Each row is a point. The points of each table are mixes of a few directions, plus a little noise. How many directions does each table use, and how many do they share? Where both have some left over, give the other angles between the two spaces (their principal angles), to ten degrees, smallest first.
(in the rows, 128 means zero)

First:
[[ 93 103 113]
 [179 150 176]
 [148 146 131]
 [136 147 109]
 [ 83  95 112]]
Second:
[[ 76 100  91]
 [104 123  97]
 [160 133 174]
 [146 149 119]
 [149 118 182]
 [133 145 104]]
Directions: first 2, second 2, shared 2

First:
[[ 75 107 114 122]
 [ 59 100 109 119]
 [196 155 145 136]
 [110 121 124 126]
 [145 135 133 130]
 [183 150 142 133]]
Second, 8 rows:
[[106 119 121 126]
 [133 130 129 128]
 [134 131 130 129]
 [166 143 139 133]
 [ 53  98 107 119]
 [226 167 155 139]
 [138 132 130 129]
 [ 66 104 111 121]]
Directions: first 1, second 1, shared 1

First, 6 rows:
[[105 137 111 136  64 174]
 [177 153 128  83 186 135]
 [109 144 136 123 161 169]
 [117 121 136 137  93  99]
 [111 129 153 130 115  92]
 [149  83 104 160 149  99]]
Second, 8 rows:
[[ 73 130  59  81 140  99]
 [158 128 166 154 122 143]
 [112 129 107 112 132 120]
 [159 128 166 154 121 144]
 [114 127 111 116 132 121]
 [194 126 211 186 113 163]
 [ 96 129  87 101 134 111]
 [118 129 115 119 130 123]]
Directions: first 4, second 1, shared 0; angles 90

First:
[[131 138 116 130 128 129 112 140]
 [119  98 166 122 127 126 176  93]
 [130 137 116 130 128 129 114 139]
 [122 106 156 123 128 126 164 101]
 [135 152  97 133 128 130  89 157]
 [114  81 188 118 127 125 204  71]
 [120 100 165 122 128 126 174  94]
 [142 176  68 138 129 132  51 185]
 [126 120 139 126 128 127 142 118]
 [141 174  69 138 129 131  53 183]]
Second, 10 rows:
[[141  90 110 153 143  99 140 112]
 [116 150 155 101 117 149 127 130]
 [153 115  85 175 100  96 172 135]
 [120 150 115 119 154 146  61 151]
 [101 200 208  44  75 185 146 135]
 [122 100 119 147 168 125 105 118]
 [107 122 126 158 159 152 113 129]
 [170  96  97 136 102  65 166 116]
 [124 132 143 116 123 133 135 123]
 [126 127 123 132 139 130 113 131]]
Directions: first 1, second 4, shared 1

First (8 x 9):
[[ 75 172  86 173  82 150 124 148 116]
 [104 162  97 122  80 152 142 145  63]
 [164  88 145  72 178 102 108 111 174]
 [138 119 140 122 136 121 130 118 140]
 [147  97 138 107 174 107 104 121 183]
 [138 122 136 147 134 146 144 160  65]
 [131 126 132 142 131 138 136 146  95]
 [126 137 150 139 108 109 138  76 189]]
Second, 10 rows:
[[107 114 111  76 122 112 137 103 169]
 [112 126 124  82 103 110 147  80 171]
 [140 154 155 144  93 125 145  90 130]
 [118  93  94 120 184 137  99 195 110]
 [119 123 122 105 124 120 133 114 146]
 [144 145 148 160 116 135 131 124 110]
 [124 146 145 106  80 113 155  61 164]
 [117 115 115 108 138 125 124 134 139]
 [145 122 123 180 175 153  97 204  73]
 [154 141 145 197 149 150 110 177  71]]
Directions: first 4, second 2, shared 1; angles 30

First (9 x 11):
[[170 103 182 122  77 103 107 140 134 125  94]
 [122 133  93 141 150 148 138 127 141 155 130]
 [ 66 124 141 129 135 146 179 138 131 126 154]
 [169 136  96 111 123 133  97 129 106  97 136]
 [154 120  95  78 129  92 155 122 177 142  75]
 [ 83 147 100 141 170 143 150 116 133 145 148]
 [102 108 132 174 120 189 152 154 124 157 160]
 [ 92 146 144 100 142  93 143 112 125  99 129]
 [192 137 170 155 106 105  30 114  82 105 125]]
Second:
[[120 122 139 127 133 108 139 121 155 155 101]
 [138 109 105  77  92 147 167 159 122  79 141]
 [136 120 157 119 122  87 128 115 157 152  85]
 [127 128 106 123 119 165 134 147 101  96 166]
 [128 165 124 144 179  86  81  83 126 144 112]
 [156  93 103 124  81 186 152 173 123 118 147]
 [124 106 165 123  74 159 138 163  90  78 167]
 [138 150 133 156 168  86  82  89 144 175  93]
 [ 79 158 117 159 186 126 127 101 129 155 141]]
Directions: first 5, second 5, shared 5

First:
[[ 91  79   7  75 195  99 206  29 188 216  91 161]
 [134 136 149 137 115 132 114 145 118 114 135 123]
 [134 135 147 136 118 133 116 143 118 115 135 124]
 [125 125 119 124 133 126 134 121 133 133 124 131]
 [141 147 172 148 104 138 100 164 106  96 142 116]
 [127 126 122 126 132 127 132 123 130 134 125 129]
 [135 137 155 138 114 136 112 150 116 111 136 121]
 [134 137 150 137 117 132 114 147 116 113 135 122]
 [142 148 176 150 102 139  96 168 104  92 142 115]
 [115 110  85 109 151 117 156  93 149 158 115 139]]
Second (11 x 12):
[[ 93 140  91  72 187 102 180 153  99  81 164 122]
 [151 125 154 126 131 163 126 184 120 190 128 116]
 [110 125 160 120 136 121 114  91 131 104 152 152]
 [141 108 148 140  97 205 156 137 113 180 118 132]
 [128 126 134 154 112  72  74  75 171  87 107 146]
 [145 115 121 141 147  95 102 175 164 153  99 112]
 [128 142 107 140 137 106 115 134 128 127 130 103]
 [ 97 101  68 179 135 148 159  88 139 123 117  91]
 [143 164 118  87 103 122 148 138  92 101 131 142]
 [128 118 166 110 107 161 140 108 119 124 134 167]
 [142 144 141 137 116 115  95 127 131 136 128 124]]
Directions: first 1, second 6, shared 0; angles 50

First:
[[123 138 137  96 165 141 114 132  82 151 165 141 116 109]
 [104 138 128  81 169 109  91 160 139 154 164 144 120  82]
 [121 125 109 129 101 148 173 129 154 123 110 113 171 112]
 [147 126 140 153 121 131 142 111 130 118 130 143 112 154]
 [ 87 132  99  78 135 124 124 171 172 148 130 111 171  59]
 [163 126 152 171 122 130 146  96 127 112 137 159  92 179]
 [128 138 140  99 162 149 121 125  66 148 164 140 116 116]
 [113 119 116 131 116  91  84 150 156 118  93 100 127 125]
 [166 109 133 214  62 132 159  81 127  79  59 101 126 212]]
Second, 9 rows:
[[126 126 112  92 113 100  77 136 146 125  99 119 122 108]
 [131 131 145 164 144 159 179 120 109 131 156 136 133 149]
 [131 131 153 183 152 174 207 114  98 133 173 142 136 159]
 [133 132 154 187 153 177 212 115  97 135 175 142 138 162]
 [131 132 149 174 148 167 193 118 103 134 166 138 135 155]
 [125 125 110  89 110  94  69 137 150 123  95 118 121 104]
 [124 124 102  71 103  82  47 140 158 123  81 115 119  94]
 [125 125 105  79 108  87  57 139 154 123  88 116 120 100]
 [128 127 123 115 123 117 109 133 135 126 117 125 126 120]]
Directions: first 4, second 1, shared 0; angles 30
